Every row gives one point. Each copy is the shape, with its points in the same order, stretched, turned, moved and blurred by noise. Is it also mirrored, or only turned?

Shape (7 x 2):
[[-0.04  0.31]
 [-0.22  0.19]
 [ 0.16 -0.70]
 [ 0.06 -0.38]
 [ 0.03  0.27]
 [-0.12 -0.01]
 [ 0.08  0.17]]
Copy 1 (7 x 2):
[[-0.04  0.27]
 [-0.14  0.08]
 [ 0.82 -0.41]
 [ 0.45 -0.17]
 [ 0.07  0.31]
 [ 0.07 -0.05]
 [ 0.17  0.26]]
Copy 1 is: only turned
Copy 2 (7 x 2):
[[ 0.14  0.09]
 [ 0.15 -0.01]
 [-0.65 -0.21]
 [-0.41 -0.21]
 [ 0.12  0.13]
 [-0.05 -0.07]
 [-0.02  0.08]]
Copy 2 is: mirrored
Copy 3 (7 x 2):
[[-0.17 -0.37]
 [-0.24 -0.17]
 [ 0.55  0.42]
 [ 0.26  0.20]
 [-0.09 -0.35]
 [-0.07 -0.03]
 [ 0.03 -0.28]]
Copy 3 is: mirrored

Shape (7 x 4):
[[ 0.27  0.13  0.12 -0.22]
 [-0.23  0.06  0.00 -0.11]
 [ 0.38 -0.15 -0.44 -0.12]
 [ 0.05  0.06  0.20  0.35]
 [ 0.05  0.50  0.06 -0.10]
 [-0.63 -0.57  0.31 -0.29]
 [-0.22 -0.05 -0.11  0.05]]
Copy 1 (7 x 4):
[[-0.13  0.09 -0.34 -0.01]
 [ 0.11  0.02  0.16 -0.27]
 [-0.31  0.30  0.09  0.47]
 [ 0.39  0.18 -0.09  0.03]
 [-0.10  0.37 -0.10 -0.36]
 [ 0.48 -0.78  0.19 -0.31]
 [ 0.19  0.07  0.29 -0.08]]
Copy 1 is: only turned
Copy 2 (7 x 4):
[[ 0.16  0.16 -0.05  0.08]
 [ 0.06 -0.05  0.23 -0.25]
 [-0.34  0.20 -0.36 -0.06]
 [-0.04 -0.28  0.06  0.31]
 [ 0.02  0.19  0.30  0.14]
 [ 0.51 -0.50  0.17 -0.76]
 [-0.13 -0.28  0.20 -0.17]]
Copy 2 is: only turned
Copy 3 (7 x 4):
[[-0.27  0.14  0.14 -0.17]
 [-0.18 -0.18 -0.09  0.03]
 [ 0.03  0.27 -0.36 -0.46]
 [-0.02  0.16  0.11  0.32]
 [-0.52  0.15  0.02  0.12]
 [ 0.35 -0.79  0.27 -0.05]
 [ 0.01 -0.14 -0.17  0.04]]
Copy 3 is: only turned
Copy 4 (7 x 4):
[[-0.12  0.44 -0.11  0.05]
 [ 0.08  0.03  0.21  0.21]
 [ 0.02  0.31 -0.56  0.32]
 [ 0.43 -0.10 -0.05 -0.23]
 [ 0.23  0.43  0.47  0.24]
 [-0.28 -0.65 -0.02 -0.06]
 [ 0.27 -0.16  0.03  0.20]]
Copy 4 is: only turned

Shape (12 x 8):
[[ 0.96 -0.19  0.12 -0.32  0.36  0.02  0.11  0.10]
 [ 0.13 -0.19  0.09 -0.14 -0.14  0.32  0.19 -0.06]
 [-0.28  0.27  0.23 -0.28 -0.01  0.05 -0.08  0.00]
 [-0.05  0.24 -0.24  0.06 -0.28  0.04  0.15 -0.08]
 [-0.25  0.08  0.07  0.14  0.72  0.09 -0.16  0.17]
 [-0.18 -0.05  0.03  0.03 -0.26 -0.16  0.01 -0.04]
 [-0.26 -0.08  0.11  0.11 -0.27  0.10 -0.14  0.00]
 [-0.23  0.22  0.16 -0.02 -0.35  0.28 -0.69 -0.14]
 [ 0.16 -0.13  0.20 -0.09 -0.27  0.24 -0.28 -1.06]
 [-0.10 -0.12  0.23  0.05  0.25 -0.02 -0.17 -0.14]
 [-0.23 -0.09 -0.04 -0.22 -0.10  0.04  0.09  0.17]
 [ 0.06 -0.18 -0.76 -0.10 -0.30 -0.02 -0.35 -0.71]]
Copy 1 (12 x 8):
[[ 0.43 -0.03 -0.28 -0.08  0.41 -0.71 -0.45 -0.36]
 [-0.16 -0.21 -0.40 -0.02 -0.07  0.08 -0.08 -0.15]
 [-0.10  0.23 -0.01  0.21  0.05  0.30 -0.07  0.12]
 [-0.14 -0.05 -0.24  0.03 -0.02 -0.02  0.31  0.36]
 [ 0.49  0.14  0.32  0.10  0.01 -0.13  0.20 -0.19]
 [-0.19 -0.13  0.01  0.04  0.11  0.15  0.24  0.16]
 [-0.34 -0.10 -0.02  0.08 -0.17  0.20  0.19  0.08]
 [-0.49  0.05 -0.03  0.28 -0.40  0.21 -0.14  0.18]
 [-0.28 -0.66 -0.41  0.41 -0.46  0.29 -0.02  0.25]
 [ 0.08 -0.17  0.18  0.17  0.00  0.04  0.10 -0.11]
 [-0.11 -0.01  0.02 -0.14  0.04  0.30  0.06  0.06]
 [ 0.08 -0.72  0.00 -0.19 -0.50  0.11  0.13  0.73]]
Copy 1 is: only turned
Copy 2 (12 x 8):
[[ 0.54  0.98 -0.29  0.47  0.17  0.32  0.03  0.33]
 [-0.12  0.33  0.16  0.13  0.23  0.28  0.07  0.08]
 [ 0.33 -0.33 -0.13  0.04 -0.32  0.43 -0.20 -0.06]
 [-0.10  0.05  0.25 -0.13  0.04 -0.21 -0.12 -0.23]
 [ 0.12  0.00 -0.71 -0.28 -0.64  0.20  0.09 -0.06]
 [-0.13 -0.16  0.06  0.14  0.03 -0.09 -0.05 -0.07]
 [-0.20 -0.19 -0.09  0.03  0.10  0.03  0.10 -0.22]
 [ 0.29 -0.49 -0.62 -0.23  0.20  0.27 -0.04 -0.48]
 [ 0.12 -0.60 -0.15 -0.39  0.62  0.11 -0.24  0.52]
 [ 0.06 -0.21 -0.42 -0.05 -0.18  0.15  0.04  0.14]
 [-0.16  0.08  0.10  0.24 -0.15  0.28 -0.20 -0.11]
 [-0.31 -0.13 -0.02 -0.28  0.48 -0.25 -0.80  0.04]]
Copy 2 is: mirrored
